Each row of a before or after table is a point. One or more steps were done to the points. Then noise was added and the rows were shuffled. The steps act on how far a point lies along the listed directions, d1 being the first. Name the steps. A step turns or swaps two directions, mirrors them in a line or flattens them onto one, adds a multiple of one to another, or multiplies one. Angles are multiples of 10 degrees, from the lower direction toward the higher: turns from -170 to 170, lines from 10 to 170 but not 90. Use the fewest steps. Two steps may share a direction if one is a turn and the other turns, adds or multiplies; they go together, in the order done. Otherwise the lowest direction goes first.
(in the rows, 128 means zero)

Directions:
(1): [175 137  97]
(2): [160 117 174]
Before, 11 rows:
[[132 134 162]
 [139 122 180]
 [ 95 109 150]
 [104 136 146]
 [ 86 123 107]
 [111 121 192]
 [124 130 154]
 [176 149  86]
 [157 128 104]
 [159 132  87]
 [122 120 100]]
After (11 x 3):
[[168 115 106]
 [150 149 119]
 [218 131 170]
 [ 62 119 126]
 [ 64 126 144]
 [173 135 169]
 [ 95 119 142]
 [ 98 124  94]
 [161 135 149]
 [104 140  46]
 [198 120 202]]
Steps: multiply d1 by -1; multiply d2 by 2

Directions:
(1): [165  98 118 188 121 151]
(2): [157  88 122 101 184 115]
Before, 13 rows:
[[ 61 184 137 137  82 129]
 [124 166 137 140 127 128]
 [116 171 135 162  68 135]
 [122 156 124 145  79 126]
 [ 58 190 140  66 122 110]
 [168 111  92 122 163 142]
 [186  88 115 147 146 162]
 [ 66 183 148  76 129  97]
 [117 167 124  84 126  94]
 [158  83 125 147 166 157]
 [176  82 121 195 147 128]
 [106 168 109 100 113 122]
 [119 121 141  78 163 121]]
After (13 x 6):
[[175 107 110 122 165 106]
 [123 163 129 149  67 168]
 [133 150 136 115 158 118]
 [149 117  97  99 163 120]
 [161  75 114  97 218 117]
 [111 155 140  62 145  95]
 [108 147 136 167  89 169]
 [159  80 124 112 209 108]
 [ 92 176 139 169  67 122]
 [142 153  97 161  99 161]
 [104 118 130  68 193  96]
 [122 142 127  80 133  98]
 [161  90 131 155 145 152]]
Steps: turn d1 and d2 by -110 degrees

Directions:
(1): [155  89 158 137 211 155 115 107 129 126 149]
(2): [131 112  76 169 152 116 145 137 196 124  90]
(3): [186 171 115 121 122 146 127  72 133 178 105]
(4): [103 137 175 106 145 153 127 155 132 146  47]
(5): [135  89 132  69 109  99  74 100 169 113 117]
Before:
[[103 173  93 159 126 133 160 160 116 138  72]
 [162 138 127 103 112 124 115  91 145 117 158]
 [160 124 144 140 171 142 128 126 148 160  87]
 [149 141 119 126  86 121 140 115 115 121 149]
 [138 121 130 110 158 121 111 110 150 129 128]
 [103  96  51 189 120  97 155 169 140  84 181]
 [167 121 116 116 110 120 116  85 168 123 122]
 [141 123 118  76  65  90 103 122 113 122 147]]
After (8 x 11):
[[115  86 135 118 120  94 105 152 132 102 156]
 [147 129 158 138 150 155 144 127 114 129 117]
 [137 169  80 166 136 152 166 147 180 176   7]
 [173 146 126 154 158 148 157 123  88 154 153]
 [108 136 121 132 129 115 138 145 115 114 163]
 [150 102 100 109 172 119  91  94 181 126  73]
 [130 118 138 171 150 143 158 138 116 103 160]
 [122 144 159 142 148 151 155 147 100 109 163]]
Steps: turn d1 and d3 by -130 degrees; add 0.7 times d3 to d2; turn d4 and d5 by 130 degrees
